Each row is a point. To make a cloud, some directions were put in groups of two or more. Within a group, all points are equally far from the middle, so they leave a hole (a ring in 2 directions, a hollow ball in 3). The other directions are filled evenly. Then the cloud was stretched, turned, moved and blurred a little. Count the holes, and give their numbers of directions, smallest first.

Cloud, 13 rows:
[[ 14 -18]
 [ 26  -2]
 [-39  -9]
 [-35 -13]
 [ 11  48]
 [-45   2]
 [-44   4]
 [-11 -24]
 [-38  -9]
 [-44   4]
 [-29  43]
 [-24  45]
 [  1  51]]
Holes: 1 (2)

Cloud (19 x 3):
[[ 20  16 -13]
 [ 50  13  12]
 [ 38  31 -51]
 [  4  56 -13]
 [ 42  22  -8]
 [ 40  56   0]
 [-19   6 -33]
 [-43 -32  37]
 [-13  10 -20]
 [ 20 -16  18]
 [ 12  25 -22]
 [-21  -2  34]
 [ 20  35  14]
 [ 34 -15  -7]
 [ 44  19 -50]
 [ -9  29  32]
 [ 17  58 -51]
 [-10  41  32]
 [-16 -14 -30]]
Holes: 0

Cloud:
[[ 48  30   4  23]
 [-50  11  15  26]
 [-36 -33  12  -2]
 [-11  -2  39 -62]
 [-26   0 -27 -35]
 [ 18 -47 -40 -18]
 [  6 -16  64   0]
 [  8 -48  29  27]
 [-35  29   2   4]
 [ 48  -3  48  -8]
 [ 59  -1  27   3]
 [ 42  24 -31 -47]
 [ 36 -27  48  -8]
 [-26 -33  37  -2]
 [-31  -5 -23 -14]
 [-16  38  19 -17]
 [-34 -27 -14   8]
 [-42 -16  10 -12]
 [ 39 -33  30  30]
 [-16 -49   9  15]
 [-21  15 -20 -40]
 [ 33  -3 -40  17]
 [ 32 -23 -39  12]
 [ 49 -13   8  52]
 [-38   3   0 -20]
 [-37  33  42  25]
 [ -9  19 -29 -43]
 [ 30   2 -49 -11]]
Holes: 1 (3)

Cloud:
[[ 23 -14  11  39 -15 -54 -14 -31]
 [ 46  19  22  -2  29 -42  10  -7]
 [ 31 -70 -13  12  -1  27 -22   9]
 [-19  41  44   0 -31   7   6  16]
 [ -9   6  -4  13   6  45  -8 -51]
 [-28  51  43  28 -23 -10  20 -12]
 [ 22 -22  -8  39 -33 -31  14 -38]
 [ 19 -50 -32  -8 -41  -5  14  17]
 [ 59   0  -1   2  -9  33  67  11]
 [ 26   1  31  36 -45 -10   7 -10]
 [-19  -1  18  30  41   6 -15 -66]
 [  1  15  33 -40 -31 -57  28 -11]
 [-56  -5  -9   8  -4 -32  46   9]
 [-25 -27 -26  15  14  15 -30  -7]
 [  5  34 -27  -8 -15   6  62   8]
 [ 22  41 -26  37 -26   5 -23 -13]
 [ 49 -31 -27   8 -13 -16  17 -15]
 [-40 -27 -48 -27 -46 -52 -28  -4]
 [ -5   9  29  32 -28 -43  21  84]
 [ 21 -41  13  22 -40 -34 -21 -11]
 [ 17 -27  -2  65  -4  27  40 -18]
 [ 54  15 -10  42  41 -32   6  18]
 [-14 -62  35  36  11  -3   3  -3]
 [ 27 -52  27 -19  21  12 -18  11]
 [ 20 -70  -6  12  13 -16 -12   1]
 [ 36 -43 -40 -14  18 -49  22  12]
 [ 38 -72  13   1 -33  15  12 -40]
 [ -6 -34   3  28  40 -33 -29  35]
 [ -9  14   4 -49 -10 -25 -16  18]
 [ 46  22 -27   1   6  14  24  -6]
 [ 34  16 -31  31 -25  49 -17 -25]
 [  9 -37  18 -15 -56 -42  -5 -14]
 [ 49  32  11  18  -5  15  30   1]
 [ 45  13  15 -21 -36  27 -25 -14]
 [ 77   5   1 -29  34 -23 -12  -7]
 [ 11  30  30 -12 -32   4 -27  10]
 [-41  21  -4   9   3 -24 -14  17]
 [ 11  32 -23  37  34 -15   5 -12]
 [-14 -48 -19  -5 -26 -19  65   1]
 [ 39  -1  -2  66 -27  36   9  -7]
 [ 27  -7  32 -58 -29  16  15  -9]
 [ -9 -13 -22  40 -22 -16  20  30]
 [-16  -7  18   0 -15  44 -17  24]
 [ 54  -7 -30  35 -36  43  -1  26]
 [ 46  18  -4  -6  -3  -7  48 -11]
 [ 11   0  25 -11 -20 -50 -39  12]
 [ 25 -24  -8  41  13 -29  32   4]
 [ 32  -8 -11  60  10 -42 -14  39]
 [ 55   4  40  -2  -1   6  -4   9]
 [ 26 -36  13  36 -19  14  53 -47]
 [ 32 -25   3  -3 -23  16   2 -74]
 [-22   2 -29  69 -42  22  14 -19]
 [  6 -52 -17   3   2 -25  86 -32]
 [ 30 -26  -4  67 -38  36   0 -45]
 [ 29 -25 -24   1 -63   8  49  18]
 [-36   5   2  14   6  37  64 -31]
 [ 33  48  25  34   2 -27   5   8]
 [ 41 -10  40  42   0  -1  41  12]
 [ 26  -4 -29  42 -37 -43 -13 -27]
 [ 41  34  -7   6 -28  32   7 -12]
 [  9 -34  74  29  14   0  43   6]
 [ 19 -56  10 -20  13  38  24  27]
 [ 29   0  52  -7  -8  -6   4  18]
 [  0 -45  -5  75  -3  20  25 -12]
 [ 62 -62 -22 -31   2  25 -15  30]
 [-58 -26  42   7 -25 -11  21 -23]
 [-10   1 -24  25 -13  29  16  29]
 [ 37  45  31 -23 -47 -10  26  17]
 [ 47 -48  33 -11   7  -1  47 -13]
 [ 30  43  16  13 -21  53 -42   1]
 [ 15  42 -16 -29  26 -20 -43   7]
 [ 15 -76   4  44  -6   9  12 -25]
 [ 30 -29  30  46   3 -29 -12  11]
 [ 34 -13  23   1  23 -24  61 -41]
 [ 22 -66   7  14 -31   4  29 -17]
 [  0 -21   8   6  62   5 -48  24]
 [ -5  11  26  -2  31 -14 -43  21]
 [ 13 -28  17  24 -17 -51  51 -36]
 [-18  19   8 -51  17 -35  15  24]
 [ 19  12 -21  11 -35 -21  67  24]
 [ 16   7 -17   1  33 -38 -15 -61]
 [ 15 -49 -21  -6 -22  21  67   1]
 [  3 -38  25   9 -25 -65  49  -7]
 [ 44 -42 -18   7 -48  20  29 -37]]
Holes: 1 (3)

Cloud, 92 rows:
[[-12 -16 -10  68   8  -2  14 -17  21]
 [-14 -17 -33   3   2  37 -38  -6 -36]
 [-15  14  48  24 -70   2  -3   2  21]
 [ 48  52 -13 -25 -34  15  27  53 -33]
 [-44  -5 -32  28   0  43  14 -22  -2]
 [ 37 -53 -22  24  -6  11 -12  -6  -2]
 [ 35 -40  38   5 -54 -46  -1 -15  12]
 [ -1  11  35  32 -37 -10  33  40  -7]
 [ 38  12 -17  28 -90   3 -14 -38   7]
 [ 19   9   3  47 -37  -8   6 -17 -60]
 [ 52  36  -3 -33 -35  11  15  -9 -34]
 [ 19  23  -3  59 -65 -21   5 -44  13]
 [-55  46 -12 -17 -43 -25   1   8  22]
 [-12  28  17   3 -74  11 -37 -55 -13]
 [ 32 -34  -1 -32 -10  26  68  11  -8]
 [-35  76  17 -29   6 -14   1  17   6]
 [ 15  40 -44  -4  -6  31 -59  16 -15]
 [ 53  18  48   3 -30   3  51  11   3]
 [ 70 -31  20  -3  16  -1 -21  19  -3]
 [ 79  37  26  -5   2 -16 -22 -21 -37]
 [ -2  24  -3 -47  10  11  25 -46  -8]
 [ 18 -15  14 -19 -20  44 -45 -44  12]
 [ 43 -38  45  12 -28  -4   5  19 -51]
 [-13  -8  25 -34 -28 -56  -6   8  -3]
 [-21  22  -1  18 -13  53 -50 -28 -28]
 [ -2   9  26 -50 -30 -15  -9 -40 -13]
 [ 17 -33  29  30  21  -7 -21  -8 -13]
 [-28 -15 -34  -9  -5   2 -30 -30 -23]
 [-15 -42  11 -23  -4   4 -33  -1  22]
 [ -4 -15 -41   7  -3 -24  17 -33 -12]
 [ 14 -25  19 -46 -54 -31 -49  23 -23]
 [ 33  -4  -4 -75 -36  -4 -30  10 -56]
 [ -1   6  22  67 -60 -38 -28 -35 -10]
 [ 14  41   1  35   8 -22  -4  11 -38]
 [ 43  -6  21 -13 -34 -39  53  11  54]
 [-54  -6 -13  -3   9  -6 -27  12  25]
 [ 44  -2 -25 -58 -19 -12   3  10 -51]
 [ -6 -23  32  13  14 -10 -50 -24 -24]
 [ -3 -49 -29  -5 -63  23 -45  17  -5]
 [-42  -3   3 -15  23  26 -15  22 -22]
 [ 58  26  -3   3   7 -44 -32 -10  52]
 [ 47 -13  14 -10 -27 -60  -6   3 -13]
 [-12 -19 -27  27 -77  36  -6   1  15]
 [  8  45 -49 -24   3  -6   2  -4  58]
 [-52   3  23 -11 -46   6  27  20 -25]
 [ 32 -44  46  10 -42 -17 -16  13 -27]
 [-39 -36  19   1   5   9 -17  -8   9]
 [ -7 -33 -35  32 -32  -2  47  29  41]
 [  0   7 -40  49  -3   7 -14 -21  -9]
 [ 35  29 -16  16 -47  12  -3  16 -66]
 [ 42   1  36  48 -42   7 -45   2  42]
 [ -2 -21 -53   7   8 -11  -6 -18   4]
 [ 26  23   9 -20  22 -69  13  -6  53]
 [-22  38 -24   8 -16  29 -26 -28 -19]
 [-15 -29  32 -17 -30 -42  26  31  21]
 [-16  50  37   1 -24  -6 -32 -40  -2]
 [ 38 -25 -14 -35 -35  -5  33   4 -35]
 [-24  59  39   1  -7   7 -22 -17 -35]
 [ 44   3 -16   4 -52  37   3  13  27]
 [ 53  52 -18  -6 -35  -3  -7   5 -24]
 [ 73 -29   8 -27  -7  10  24  43 -35]
 [ 31  11  67   8 -66 -12 -13 -27   6]
 [ -7 -11  22  75 -24   0 -50 -16  28]
 [-14  18   5 -69 -21 -42   2 -13  30]
 [-18 -21 -19 -23 -39   0  33 -22 -42]
 [ 57  35  36  20   2  -9 -17 -43 -17]
 [ 13  14 -29  -3 -45  34  19  34  36]
 [ 22  -6 -26  52 -42  39 -22 -34  40]
 [ 15  47  40 -31 -20  14 -46 -35 -43]
 [ 23  25  35 -60  33  -8 -43   2 -31]
 [-10  16 -51  22 -20  13 -45 -17 -11]
 [  9 -25  -1  10  30 -44   6   4  52]
 [  3 -15  -3  36 -47   8  49 -10 -45]
 [ 22  48  -4  34  26   6   8  10   5]
 [ 57  21  -9  24  -9  33 -14  31  11]
 [ 35  37  10  24 -44 -43   9 -24  35]
 [ 17   9 -27  50  -4 -15 -29 -13 -24]
 [ 57 -34  36  12 -15 -12 -29 -10  44]
 [-13 -42  -6 -49 -26  14  25  13  28]
 [-45  38  -6 -16  10  24   3  35  43]
 [ 45  27 -29   6   6  13  -7  11  45]
 [-18  22  42  15  -1   6  10  -3  69]
 [  1  31  32  24 -40 -22  42  37  29]
 [ 21  54  -6  25  26   9  24  -5   1]
 [-34  -8 -61   3  15   3  16   9  26]
 [ 26 -33 -10 -32 -27  22  42  20 -49]
 [-10  -4  -3  23   9 -43  49 -25 -12]
 [ 28   3 -37 -45   1 -26   9 -12 -10]
 [-25  40   2  -6 -52  21   6 -26 -30]
 [ 67 -33   7 -12 -49  30  14 -17 -12]
 [ 49  20 -11 -67  -7  -5  31  10 -41]
 [ 16 -33  -2  70 -15  32  -2 -11 -18]]
Holes: 3 (2, 2, 2)

Cloud, 87 rows:
[[-34 -32  36 -29 -35   4   4  12   3]
 [ 14   4  -3 -40  16 -20   6  -6  26]
 [-48  -3  16  38  40 -32  -7 -39  26]
 [-24  24  22   8 -24  42  -7  25 -22]
 [-20   5  47  -4 -15  23 -21  40   8]
 [-26  -8  16   4   6 -44 -54   4  63]
 [-46  14 -21   8 -41 -36 -18 -13  28]
 [-37  44  14  -3  43 -38 -38  23  -5]
 [ 30  34  19 -18 -52  15 -19  -3 -37]
 [ 26 -13 -22 -30 -35  18 -22  27  23]
 [ 14 -14  43  22  34   6 -46  27  41]
 [-32 -39   2  17 -61  12  -9  14 -39]
 [ 22  -3 -36  41  -1  -4  38  68  26]
 [-22 -33   6 -54   8  17   3 -46  22]
 [-34 -30  -9  27  21 -29   6  -4   0]
 [  6  36 -15  -4  -7 -36  59  10  10]
 [-53 -22 -14 -37 -53 -38  27  37  37]
 [ 20 -17  27 -62 -31  35  13  18  44]
 [ -2 -25  -6   8  -5  25  24 -11 -41]
 [-59 -47 -15  -2 -18 -35 -53   6  15]
 [-33   0 -16 -14  63 -57 -16 -24  20]
 [ 30  -8   9  -1 -14  -5  31  62  -2]
 [-52 -67  -4 -14  -8 -25 -13   5  46]
 [ 15 -51 -43 -42  -7  -6 -35  23  67]
 [-21 -28  -4   0 -33  14 -14  20  -7]
 [ -8   0  31  -1 -20 -39  40  27  51]
 [ -6 -26 -22 -15 -60 -43   2 -31  24]
 [-28  11 -26  -8 -22 -10  87  41   3]
 [  7  34 -11 -45   8 -15  48  10  13]
 [  1   9 -11 -10   9   0  20 -21   2]
 [  2 -59 -25  32 -59 -49  19  66  32]
 [-88 -23  49 -16   8 -30   8  -4  -4]
 [-20  -4  22  10  12  46  45  45 -23]
 [-10 -10  10  12 -61 -41 -16  16  43]
 [-13  -4  26  30 -50  31 -10  33   4]
 [  6   4  30   7   8  -1  18  48  63]
 [ 23  34  -7   9   1  -9  -3  -6  22]
 [-27 -41   8  13  50 -32  45 -18  25]
 [-45  22  -3  37   8 -60  36  20  12]
 [-47 -32  29 -13  21  43 -55   1   9]
 [-33  25  -2 -13 -11 -10  11   8  20]
 [ 11   3   4   5  -4  30  34  10 -12]
 [  1 -29  20 -36 -38  45  39  30  66]
 [  0 -31  23  -4 -19 -40 -22  19   5]
 [ 24   7  -8  18 -23 -33  12  12 -26]
 [ -3 -15  18 -26 -34 -28 -16 -26 -16]
 [-66 -25  69 -12 -32  -4 -14  -3   2]
 [ 26 -22  -5  48  31 -70  14  22  24]
 [-17   8  35  32 -27 -25  -2  48 -12]
 [-23  -8 -10  24 -58 -31 -38  13 -16]
 [-25   6 -52  32 -25  -4   9   4 -19]
 [-35 -32   6 -21   0  23   2 -42  -1]
 [ -5 -18 -12  12 -69  27  -2   6  41]
 [-23   0  16 -56  22 -61 -13  25  11]
 [-30 -15  11  16   9  12 -95  38 -58]
 [ 10 -14  55 -23 -44 -14  19 -19  42]
 [ 36  23 -11 -10  29 -27  50  61  36]
 [-13  -8  10 -12 -48  57  59  22 -15]
 [-56  11  15 -31 -18  21  29 -34 -30]
 [-21  16   3 -19  -6  26  54  -6  11]
 [-18  -5  59   5  39 -12  68 -13  21]
 [ -3 -12 -10  33 -43  30  -1  28 -41]
 [-28   9  31 -15  -8  14  83 -17 -31]
 [ -4  -7 -18 -38  15   0  14  11  61]
 [  1 -24 -24 -55 -24 -12 -25  49  15]
 [ 11  19 -24 -53 -28 -17 -36   3  12]
 [  5 -55   3  15 -24  20  65 -19  40]
 [-18 -31  12  26   2 -14   2  32  87]
 [ -1  -6  41  15 -45  33 -11 -23  25]
 [  9   2 -25 -20  -3  10 -65 -20  23]
 [-21  -5  27 -21  -3   3 -38  49  35]
 [  0 -39  36  -5  23 -25 -33  -3   8]
 [-12 -13  14  -3 -26 -45  14  12 -16]
 [-68  -9  16   1   7  43 -17 -25  22]
 [-29 -46  13  16  31   7  34 -36 -10]
 [-18  11  28 -28   0 -18  38  -2  -4]
 [-68 -62   5 -20  -6  33 -37 -11  41]
 [ -6 -14 -28   3  21  27   4  28 -22]
 [ -8   7  -7 -17 -16  17  34  56  11]
 [  3   9  37  12  -9  11   6  18 -14]
 [-33  -7  -3  34   1 -10  -1 -26 -46]
 [ -6  -2  54  -8 -10 -18 -75  32 -10]
 [ 16 -30 -27 -36 -20  33 -52   4  39]
 [-17 -19  50 -19 -34 -18  19  62  -7]
 [-22 -11  -2 -17   8  35 -63 -42 -22]
 [-73  -4  -6   2 -51 -48 -52  35  12]
 [-31 -23   5 -63 -11   0   8 -31  53]]
Holes: 0
